Each row of a before or after table is a point. The points were changed in one or more steps. Then noise was added and the rows were shuffled. The steps act on how far a point lies along the listed directions, d1 being the first. Name the steps. A step turns or swaps two directions, mirrors them in a line or flattens them onto one, adds a multiple of one to another, or multiplies one. Angles are multiples of 10 degrees, from the lower direction toward the higher: turns from -170 to 170, lines from 10 to 170 but not 90. Use the fewest steps. Two steps may share a direction if one is a turn and the other turns, adds or multiplies; they go together, in the order done. Otherwise the lowest direction goes first.

Directions:
(1): [-14  45 -15]
(2): [46 16  4]
(3): [  9 -12 -47]
Before, 10 rows:
[[  4  46  28]
 [  2  -7   7]
 [ 16  85 -26]
 [-35 -12  25]
 [-32  22 -21]
 [ -2 -18  -2]
 [-32 -15  -8]
 [-44  32  35]
 [ 16 -10   7]
 [-38   1  19]]
After, 10 rows:
[[ 22  10 -50]
 [  5  15  11]
 [-32   3 -61]
 [ -7   6  20]
 [ -4 -37 -16]
 [-43  11 -19]
 [-39   4 -27]
 [ 81 -43 -45]
 [-32 -15   2]
 [ -6  13   6]]
Steps: turn d1 and d3 by 120 degrees; add -0.3 times d1 to d2

Directions:
(1): [-13 -28 -55  -3   2  10 -28  40]
(2): [  8  64 -19 -36   3   9 -23   0]
(3): [  3  -8  26   1  62 -13 -41   3]
(4): [ -7  10 -23  28 -16 -58 -25 -27]
(5): [-40   8  -7 -27  25 -37  42  16]
(6): [ 62   2  -3   1   1 -30  17  37]
Before, 13 rows:
[[ -3 -10  -1  -7  19 -13 -10  10]
 [-12   7  16   2  14 -21   1  -7]
 [  7  11 -15 -11   4  21 -12   1]
 [-29   0  -3   4  -3   1 -11 -29]
 [-34 -11   7   3   6   9   8  -7]
 [-36  -6  -2  -6   9   9  -9 -15]
 [ 23   8  -7  12 -29  17 -10   8]
 [  5   5  -4   5 -20   4  18  -9]
 [ 15  10  -1  10 -22  -1   0 -10]
 [ -2  -8 -22  -3 -23   7   4   4]
 [-23  -5   8   1   5 -19  -1  -9]
 [-26  -5  -3   8  -5   3  -9 -19]
 [ -6   9 -16  -8 -25   6  -2  -1]]
After:
[[-97   8  -1 -11   0  31 -23 -64]
 [  6  17  -3  -7   3 -27  -2  -3]
 [ 10  15  13 -21   6  20   4  -7]
 [  9  -9   0  -5   8  23   6  13]
 [ 23 -22  11  11   8   9  -4  18]
 [-91  -9   6  -4  14  41 -33 -54]
 [-78  30 -14 -17  -1  34 -22 -37]
 [ 47 -11  22  17  -8  17  -1  20]
 [-70  10   4  -8  10  37 -31 -44]
 [-26  -9  -7   6  11 -16  -9   3]
 [-47  11  -4 -16  13   1 -19 -13]
 [-16 -22  28   1   2  22   7  -9]
 [ -3 -29  18  22  -8   5  21 -23]]
Steps: turn d1 and d2 by 160 degrees; multiply d2 by 2.5; swap d3 and d4; multiply d6 by 3
